Each row is a point. The points of each table are mixes of a few directions, plus a little noise. How many directions does each table use, and how many do they share? Where both have some left over, give the other angles between the two spaces (their principal angles), to ten degrees, smallest first.
In the rows, 128 means zero.

First (5 x 3)
[[ 85 130 138]
 [181 126 113]
 [131 126 131]
 [173 113 149]
 [ 71 145 111]]
Second (7 x 3)
[[127 130 127]
 [182  36 146]
 [117 145 124]
 [137 112 131]
 [113 153 123]
 [109 161 123]
 [113 155 122]]
Directions: first 2, second 1, shared 0; angles 40

First (8 x 6)
[[127 117 124 113 140 143]
 [120 128 111  96  99 103]
 [154 153  93 127 100 140]
 [ 98 162 127 142 154 190]
 [168  83 136 126 153 128]
 [156  92 142 135 167 148]
 [ 71 143 135 105 113 109]
 [130 147 155 179  95  63]]
Second (8 x 6)
[[132  82   7 143 170 125]
 [126 150 184 121 109 130]
 [130 106  71 135 148 126]
 [129 118 104 131 136 127]
 [128 138 153 125 119 129]
 [127 141 163 124 116 129]
 [125 153 194 120 105 130]
 [128 136 148 125 121 129]]
Directions: first 4, second 1, shared 0; angles 60

First (8 x 9)
[[124 145 142  80  85 114 109 127 138]
 [114 144 189  50 103 105 110 106 126]
 [123 132 120 118 105 131 136 123 134]
 [124 143  62 177 100 150 144 143 127]
 [120 134 122 194 183 149 148 123  92]
 [120 113 141 128 144 135 157 102 120]
 [142  81 154 107 162 118 142 113 147]
 [153 130  95 171 141 119  79 186 145]]
Second (7 x 9)
[[157 100  73 167 136 125 128 173 162]
 [121 156  86 117  49 143 115 124 138]
 [138 109 145  86 111 117 108 118 149]
 [147 120 145 101 141  87  95 180 158]
 [112 130 131 139 143 135 173 118 112]
 [ 99 155 157 129 135 144 146  87  86]
 [121 127 157 159 181 144 132  98  92]]
Directions: first 4, second 5, shared 4

First (8 x 12)
[[146 112 102  99 110 137 130 135 130 132 162  99]
 [127 106 173  78 126 147 100 127  97 134  60 116]
 [133 142 124 146 130 122 103 167 167 108 140 134]
 [123 149 106 189 129 101 180  90 130 118 172 149]
 [117 129 131 128 138 130 133 119 117 142 116 137]
 [126 136 174 137 132 124  95 148 140 102  77 141]
 [144 116 174 104 112 132 103 135 122  99  80 113]
 [108 134  41 144 147 129 180 104 122 188 218 137]]
Second (9 x 12)
[[135 131 189 141 141 162  91 201 150 153 148 122]
 [118 133  88 107 128 100 104 114 144  94  72 144]
 [142 129  65 116 102  66 176  28 119 125  82 134]
 [117 125 106 123 128 127 139 111 114 110 132 130]
 [141 138 147 123 130 115  85 159 167 138  83 135]
 [136 128 182 143 136 159 111 180 138 157 159 119]
 [107 127 121 121 140 145 107 152 125 100 131 133]
 [122 119 103 134 120 129 182  78  89 125 166 121]
 [133 122 152 145 127 150 157 129 107 152 179 115]]
Directions: first 4, second 3, shared 1; angles 70, 90

First (11 x 18)
[[ 90 110 142 156 115  66  76 142 108 109 161 148  99 151 145 188  84 128]
 [ 96 152 106 176 120 108  99 173 110  92 164 136 118 119 131 178  96 147]
 [142 115 116 206  98 168 128 181 167  70  98 158 160  74 135  62 101 143]
 [136 169 105  98 150 154 157 121 114 150 138 100 133 125 110 138 161 135]
 [170  99 155  66 139 158 168  72 153 174  81 116 143 137 124  62 171 103]
 [124 116 141 108 132 109 122 109 122 143 131 127 117 147 131 141 129 119]
 [116 163  97 165 126 142 125 169 119 100 147 127 134 104 121 146 118 149]
 [103 137 133  97 143  84 109 110  95 151 163 115  99 164 128 195 127 123]
 [151 125 139  73 145 144 157  86 132 169 109 109 132 141 120 106 164 114]
 [152 126 119 155 117 174 150 147 158 108  97 136 157  92 125  66 132 134]
 [128  96 156 107 126 102 116 101 130 144 120 134 117 151 138 128 123 112]]
Second (9 x 18)
[[124 154 102 160 126 147 131 161 127 105 137 128 137 105 122 131 123 145]
 [133  99 155  94 131 107 125  92 129 154 118 128 118 153 134 126 133 110]
 [121 162  95 168 124 153 131 170 126  97 139 128 140  98 121 131 121 150]
 [138  71 182  61 134  87 122  58 131 178 109 129 107 178 140 122 139  92]
 [131 112 143 110 129 117 126 109 128 142 122 128 122 142 131 126 131 118]
 [118 186  73 197 122 170 134 199 125  77 147 127 148  77 116 133 117 165]
 [134  94 161  87 132 103 124  86 130 158 116 128 116 158 135 124 134 107]
 [135  86 168  79 133  98 123  77 130 164 114 129 113 165 137 124 136 101]
 [118 187  72 197 122 171 134 202 125  75 148 127 149  76 116 134 117 165]]
Directions: first 3, second 1, shared 1

First (9 x 20)
[[106 131  66 109 137 124 124 134 161 137 150 125 104 126 140 155  84 133
   93 113]
 [165 124 230 160 113 135 134 118  73 113  92 133 168 132 107  84 202 120
  186 153]
 [124 129 116 125 130 127 127 129 134 130 132 127 123 127 130 133 119 129
  121 125]
 [166 123 233 161 113 135 134 118  71 112  91 133 169 132 107  83 204 120
  188 154]
 [ 97 132  41 101 141 122 123 136 175 141 158 124  94 125 145 165  65 135
   79 106]
 [119 129 104 121 132 126 127 130 141 131 136 127 119 127 133 138 111 130
  114 122]
 [ 94 132  34  99 142 121 123 137 178 142 161 124  92 124 147 168  60 135
   75 105]
 [134 127 145 133 125 129 129 126 119 125 122 129 135 129 125 121 140 127
  138 132]
 [147 126 181 144 120 132 131 123  99 120 109 130 149 130 117 105 166 124
  158 141]]
Second (11 x 20)
[[108 103 114  92 128 157 103 130 140 145 121 120 112 154 139 127 121 197
   68 142]
 [114 188 157 137 129 114 134 143  99 142 120 152 111 145  91  61 110  92
  162 141]
 [152  81  90 153 127 118 144 110 144  93 145  97 152  89 154 221 167 119
  136 113]
 [111 157 123 145 130 125 131 139 110 137 127 135 118 144  97  87 127 122
  134 149]
 [108  92 123  65 127 165  91 132 147 150 116 118 104 158 155 135 111 218
   55 137]
 [137 137 138 120 127 102 132 126 113 114 125 118 110 115 141 174 128 102
  166 117]
 [115 170 170 100 125 121 117 142 109 148 112 149 100 152 117  79  94 121
  144 132]
 [129 106 114 132 128 147 126 124 145 130 132 127 144 127 130 123 135 148
  102 129]
 [162 104  88 199 128  96 169 109 131  80 152 105 168  71 131 210 180  63
  181 110]
 [142 120 108 165 128 119 147 120 129 108 140 119 151 103 124 154 153  99
  149 124]
 [126 148 184  99 126 150 112 132 141 159 116 167 137 150 127  35  84 132
  115 115]]
Directions: first 1, second 4, shared 0; angles 60

First (11 x 32)
[[ 89 147 146 131 106 107 146 142 142 157  88 111 145 171 114 130 131 111
  174 106 159 116  42 141 156 126  95 116 162 112 102 146]
 [ 98 132 146 152 129 109 114 133 114 137 114 107 151 164 122 111 129 137
  147 106 142 136  73 113 112 147 128 134 159 130 135 142]
 [122 118 124 152 132 126 115 119 115 122 138 107 119 152 141 102 122 151
  111  98 129 156 112 103  96 141 150 147 143 133 152 116]
 [116 126 135 144 130 121 117 128 118 128 127 115 136 145 130 116 127 138
  129 115 133 137 108 116 112 141 134 135 141 132 139 130]
 [167 116  83 103 113 157 163 105 155 120 152 130  63 113 155 121 116 127
   84 116 120 146 173 135 140  93 140 135 100 118 127  80]
 [123 128 134 139 134 124 116 129 118 124 130 124 137 131 127 122 128 136
  128 126 127 132 123 118 114 138 134 133 134 134 137 131]
 [179 123 120  87 148 155 128 131 130 105 154 182 127  39 121 173 137 110
  108 204  92  94 249 154 149 114 127 107  65 138 117 134]
 [138 109  97 145 125 141 132 103 128 118 152 100  79 156 160  88 112 155
   82  79 127 176 126  98  96 124 163 157 134 128 157  84]
 [106 159 185 105 141 104 114 170 120 143  89 172 214  82  73 192 156  87
  205 211 129  50 129 172 175 141  74  83 118 132  86 206]
 [161 125  91  93 107 152 173 115 164 130 139 137  72 112 145 134 118 112
  104 124 127 131 161 149 162  85 123 121 103 112 109  89]
 [109 126 149 155 144 114  96 133 101 125 126 118 161 142 121 117 133 146
  136 124 127 134 109 107  96 159 139 136 146 141 147 148]]
Second (11 x 32)
[[110 132 133 142 129 118 123 124 120 134 121 117 141 141 127 121 128 125
  133 115 141 133 105 120 116 136 128 129 147 129 125 129]
 [118 134 146 133 131 119 117 143 121 131 118 128 149 128 117 133 135 128
  148 140 127 116 112 128 132 140 120 125 133 131 129 152]
 [ 64 134 111 143 149  94 136  54 101 159 113 112 164 146 148 124 105  54
   90  76 206 139 124 106  72 127 128  95 188 120  44  64]
 [144 128 142 129 120 136 120 160 134 116 129 128 122 132 118 126 140 162
  151 144  99 126 112 133 146 134 127 145 113 133 167 162]
 [ 42 137 122 162 151  77 127  50  88 166 103  97 179 171 147 113 103  55
   98  54 221 148  91  94  53 140 127  97 213 121  44  67]
 [196 116 104  96 112 169 149 149 163 102 160 148  63  92 138 134 132 161
  111 157  76 131 185 147 168 100 138 146  68 125 167 122]
 [154 118 102 119 118 149 143 119 144 117 147 125  85 127 144 117 121 143
  103 117 114 145 149 128 133 111 142 143 109 122 144 103]
 [168 129 136 104 122 149 127 168 146 110 140 151 115  95 114 144 142 153
  146 177  83 107 157 151 168 122 121 135  82 133 158 163]
 [160 125 124 110 122 147 133 147 143 115 141 146 110 104 124 140 134 141
  130 157  99 118 158 145 152 117 127 133  95 128 144 139]
 [ 96 139 164 138 140 106 107 139 109 140 105 132 184 129 104 143 139 112
  163 144 142 104 102 132 124 150 110 113 148 134 111 164]
 [151 122 128 131 114 145 125 155 141 114 138 118 100 140 128 112 133 172
  138 128  98 143 109 127 142 128 136 154 111 130 174 144]]
Directions: first 3, second 3, shared 2; angles 80

First (8 x 32)
[[165 191 147 122 125 156 122 141  63  98 166 145 139 122 111  56 154  74
   62 161 144 147  77 115 108 176 120 166 127 115 167 111]
 [ 86  91 112 205 144 109 121  97 162 121 107  92 142 124 103 121 128 177
  133  83  99 163  87 161 120 139 141  87 175 162  93 103]
 [148 168 115  75 128 137 153 156 122 129 129 150 121 107 158 136 156  93
  125 178 134 110 169 120 136 124 110 128  83 134 138 139]
 [ 69  67 103 218 146  98 122  90 186 129  93  82 141 125 104 142 121 200
  154  67  90 163  96 170 124 126 143  70 181 172  76 104]
 [152 136 134  55 115 133 139 152 125 148 131 155 109 132 161 168 117 104
  152 159 148  86 192 102 145  96 119 148  82 103 143 160]
 [131 113 131 103 122 125 129 132 138 143 123 134 119 137 140 158 112 132
  152 126 134 107 160 117 139 105 129 133 114 115 128 144]
 [119  94 146 158 123 123 104 108 127 131 132 117 130 152 106 127  96 152
  133  88 131 134 102 126 124 125 144 140 158 110 128 127]
 [155 162 136  88 122 142 135 148 102 125 142 148 124 124 141 118 139  92
  112 162 142 115 142 111 128 133 119 150 101 114 151 136]]
Second (10 x 32)
[[124 136 121 137 133 127 134 128 130 121 125 125 132 119 127 119 141 127
  120 133 120 137 121 137 125 137 125 117 130 141 123 121]
 [113 162  96 165 149 127 150 129 136 105 118 113 145  90 123  92 182 125
   98 149 100 164  99 161 115 162 117  87 134 181 109  98]
 [124 138 119 138 134 128 135 129 131 121 125 124 133 117 127 118 144 127
  119 134 120 140 120 138 125 137 125 116 130 143 123 119]
 [140 100 154  99 111 128 109 128 121 147 137 140 115 159 131 157  84 130
  152 111 149  99 152 101 138 100 138 161 123  85 144 153]
 [153  71 180  69  93 129  91 127 114 167 144 152 100 190 135 187  39 133
  176  93 172  67 176  75 148  71 148 195 116  42 158 177]
 [113 163  96 165 150 127 151 129 136 104 117 114 145  88 124  91 182 124
   98 149 101 166  98 161 115 164 116  86 135 182 109  97]
 [152  72 180  68  93 130  92 126 115 167 145 151 100 190 135 188  40 134
  176  94 173  68 175  75 148  71 147 195 117  42 159 177]
 [111 170  90 172 153 127 155 129 138 100 116 111 148  83 123  85 192 124
   93 153  96 172  93 166 113 169 114  80 136 190 105  92]
 [131 119 136 119 122 128 122 128 126 133 131 132 123 137 129 137 114 129
  135 122 135 119 135 120 131 119 131 138 127 115 133 136]
 [120 148 110 149 141 127 141 128 133 114 122 120 138 106 125 107 159 127
  111 141 112 149 111 147 121 148 122 104 131 159 117 111]]
Directions: first 3, second 1, shared 1
